Rows are points. Any point is a mix of the corners, with weights that add up to 1. It lies inside the corners' shape when no weight is negative. Is each point inside? If not, which corners have a negative weight?
In the rows, zero is written as 128.

Corners:
(1): 178	118
(2): 87	156
(3): 94	135
Points:
78	146 => outside (1)
92	151 => inside
124	130 => inside
169	121 => inside
171	120 => inside

Corners:
(1): 73	57	138	103	71	141	123	116	46
(2): 84	85	102	90	140	133	127	142	84
(3): 160	84	113	143	177	158	115	151	147
(4): 161	142	114	153	159	177	139	133	144
(5): 108	61	157	64	73	138	154	130	77
(6): 97	172	129	142	160	175	64	132	141
(7): 116	155	139	151	177	106	118	120	169
(8): 213	177	113	167	181	141	137	135	106
(9): 192	127	92	120	140	112	146	124	113
(10): 60	97	121	125	97	156	121	180	102
Points:
96	103	121	127	122	153	120	161	112 => inside
126	119	120	136	153	157	107	144	129 => inside
119	108	119	112	127	138	123	131	112 => outside (8)
128	91	119	106	131	152	119	129	106 => outside (7, 8, 10)
98	81	122	101	111	151	121	136	88 => outside (7, 8)

Corners:
(1): 140	127	167	120	170	105	137	59	178	122	148	179	108	147	97	113	102	87	152	157
(2): 200	95	131	147	167	137	153	133	129	105	97	164	135	153	147	136	82	136	178	128
(3): 171	107	112	143	161	124	130	116	116	165	73	139	112	130	177	162	65	132	173	113
(4): 130	166	161	133	144	99	158	124	143	124	71	79	114	92	153	106	110	182	127	112
(5): 171	132	137	140	83	125	149	118	153	121	115	120	130	115	116	130	170	134	126	86
(6): 187	105	85	75	182	136	77	171	92	116	161	170	126	188	115	112	147	140	153	180
(7): 106	123	171	184	129	140	199	131	159	129	69	125	42	166	165	99	46	56	155	153
(8): 84	95	144	127	160	110	123	100	109	154	139	143	136	173	151	123	143	70	163	193
(9): 139	118	90	85	183	122	124	142	112	137	175	149	162	164	121	169	182	151	118	144
(10): 184	102	79	171	156	121	158	158	116	126	151	146	115	132	151	113	88	141	193	153
(11): 105	159	145	98	116	116	128	146	136	139	121	137	165	135	110	132	151	150	147	92
(12): 155	128	71	79	146	144	105	152	126	104	143	161	164	174	75	113	132	188	145	177
(13): 113	128	115	95	105	123	134	160	133	61	110	125	139	81	127	111	126	161	122	103
(14): 150	99	130	114	125	70	182	153	161	112	60	114	106	131	138	73	50	162	94	86
(15): 208	113	100	190	171	147	121	89	39	113	153	159	102	178	134	155	89	80	141	168
(16): 179	92	113	110	170	146	87	119	95	102	172	216	149	168	102	120	153	184	104	153
(17): 87	92	190	135	185	131	171	115	172	176	88	136	114	137	117	75	95	54	138	149
(18): 149	159	91	91	177	124	88	151	133	125	147	160	188	138	127	132	155	159	119	169
(19): 112	140	115	161	117	132	143	127	190	74	85	97	119	111	150	101	126	120	186	62
(20): 134	89	226	151	107	131	210	117	194	136	97	80	99	117	168	104	31	83	113	75
(21): 153	156	115	117	142	82	95	170	152	105	102	103	157	99	107	160	141	219	123	103
Points:
155	110	123	130	155	130	130	120	129	128	129	154	133	153	127	113	115	128	150	144 => outside (7, 9, 13, 21)
148	128	124	121	139	120	140	146	144	111	109	125	126	126	130	119	107	144	139	117 => outside (8, 16)
146	117	144	130	141	120	152	131	147	120	106	128	124	134	139	115	95	131	137	119 => inside
153	112	136	114	161	126	133	126	127	132	124	150	133	147	134	111	94	125	138	148 => outside (5, 7, 9, 19, 21)
141	125	123	121	144	122	129	134	134	118	123	140	132	136	125	122	123	142	135	130 => outside (2)
143	116	126	129	153	129	134	117	120	118	119	149	122	151	127	121	123	120	148	139 => outside (10, 18, 20, 21)

Corners:
(1): 171	214	116	127	92	137	171	160	145	158	146	168	192	139	103	93	137	172	108	103
(2): 70	165	147	91	103	69	91	152	127	136	155	98	121	172	90	150	101	140	138	133
(3): 152	78	147	173	142	106	159	148	96	113	162	157	128	169	178	88	168	137	135	165
(4): 157	148	94	103	117	153	92	199	120	178	127	89	132	167	102	138	104	131	149	150
(5): 99	156	68	79	136	164	172	104	125	150	156	137	95	80	134	176	89	138	155	152
(6): 141	157	158	144	173	95	157	128	110	123	119	112	129	80	87	148	159	167	130	135
(7): 222	176	66	96	165	109	118	170	98	133	149	82	170	109	186	87	155	158	106	132
(8): 138	94	86	141	158	127	151	160	102	131	138	77	160	104	148	89	165	121	140	118
(9): 128	122	174	92	133	110	131	121	125	142	103	119	110	133	114	156	120	82	121	116
(10): 137	186	162	114	138	80	176	109	140	158	121	173	157	81	115	154	142	103	104	135
(11): 140	196	177	125	110	72	151	129	136	137	107	165	177	66	136	91	123	174	93	162
(12): 72	157	142	150	79	72	180	197	97	109	86	204	96	150	151	136	157	154	105	151
(13): 83	110	180	114	149	58	93	149	97	139	94	90	90	90	72	82	181	141	125	100
(14): 111	136	145	78	129	155	70	177	123	211	164	52	125	157	94	142	125	148	107	54
(15): 149	66	105	114	152	80	105	112	131	132	149	51	171	145	110	131	147	126	204	104
(16): 133	104	87	164	180	168	133	119	131	175	129	98	137	118	173	102	86	155	182	151
(17): 173	143	173	111	115	117	70	207	161	158	157	129	108	157	162	86	92	132	99	128
(18): 137	120	160	175	112	88	89	102	148	111	132	164	128	97	158	109	142	79	180	151
(19): 163	142	75	98	140	149	160	86	168	137	120	125	156	80	149	152	157	95	98	139
(20): 161	106	80	120	184	159	126	95	134	135	138	140	148	84	127	131	102	129	157	138
(21): 58	131	131	162	133	151	122	146	173	105	153	171	163	158	97	119	140	122	217	137
Points:
135	124	123	121	139	127	136	139	120	153	127	116	127	107	129	124	131	132	130	126 => outside (2, 7, 21)
122	132	126	129	130	111	136	134	135	131	129	132	139	121	122	126	137	126	147	137 => outside (7, 14)
143	140	117	121	135	120	123	148	126	140	137	117	143	126	132	113	131	141	138	131 => outside (10)
124	160	120	113	121	120	114	141	145	151	137	135	144	120	124	125	117	136	141	133 => outside (3, 6, 8, 9)

Corners:
(1): 147	114	148	97	193	191	161	183	91	44	118	150	90	193	129	168	58	186	137	156
(2): 75	83	205	157	153	152	126	87	118	92	110	137	158	118	216	128	181	131	92	140
(3): 126	172	187	181	144	128	63	162	132	168	140	99	158	138	138	92	153	123	149	66
(4): 135	138	130	112	125	96	96	116	128	169	170	151	125	133	109	134	102	118	120	143
(5): 223	154	122	92	156	157	172	168	126	98	142	168	155	195	152	188	85	95	184	112
(6): 43	103	198	122	139	155	138	105	130	94	144	144	98	139	149	156	151	84	120	109
(7): 68	98	169	140	163	105	197	102	120	99	84	151	142	115	175	183	114	178	71	104
(8): 155	134	135	117	115	92	128	128	158	180	129	111	88	157	111	154	133	78	161	152
(9): 125	173	147	148	107	96	91	134	142	175	154	111	111	110	147	165	88	99	151	135
(10): 162	127	104	125	191	204	149	127	126	66	113	151	140	173	166	148	101	170	181	136
(11): 57	139	158	193	153	178	111	124	106	132	101	139	179	121	154	123	176	152	77	135
(12): 157	113	133	92	137	178	164	152	96	32	111	172	159	140	150	180	147	202	138	104
(13): 161	152	128	137	108	134	117	95	173	189	151	83	152	123	115	152	108	116	135	108
(14): 89	138	147	122	109	108	118	131	143	130	112	124	91	112	147	102	100	89	102	164
(15): 155	101	163	143	135	174	194	106	83	18	120	169	139	161	163	149	133	142	158	87
(16): 180	139	127	158	127	125	106	159	180	146	159	125	171	189	107	118	96	133	197	144
(17): 89	71	141	109	144	106	148	130	118	133	129	139	135	111	119	145	125	89	133	136
(18): 149	155	92	160	102	121	57	138	149	149	142	81	171	188	141	146	103	127	178	107
(19): 109	174	137	125	148	87	127	109	131	120	156	97	94	110	93	138	147	74	139	157
(20): 111	61	140	186	166	138	150	102	143	68	87	155	142	136	152	154	126	128	81	141
(21): 60	50	108	165	170	98	156	153	131	120	131	118	77	93	177	113	161	140	43	149
Points:
153	123	121	125	148	132	154	134	136	99	135	138	121	158	135	171	99	138	142	128 => outside (2, 3, 11, 14, 17)
128	120	143	131	153	147	147	127	125	98	124	141	127	140	146	146	122	133	133	131 => outside (18)
122	115	149	129	145	131	143	128	130	103	127	139	116	137	143	145	115	117	127	134 => outside (11, 18)
129	129	152	131	145	139	138	131	123	100	122	142	137	150	147	153	115	128	139	127 => outside (13, 21)
121	131	156	151	140	135	135	128	133	113	121	135	127	136	155	143	138	117	132	127 => outside (1, 4, 13, 17, 18)
92	108	150	137	147	135	138	128	126	99	127	135	114	140	135	134	136	126	122	128 => outside (2, 5, 9, 13)
170	124	130	122	153	162	148	154	114	85	108	161	157	183	140	158	101	159	160	115 => outside (2, 6, 9, 13, 19, 21)
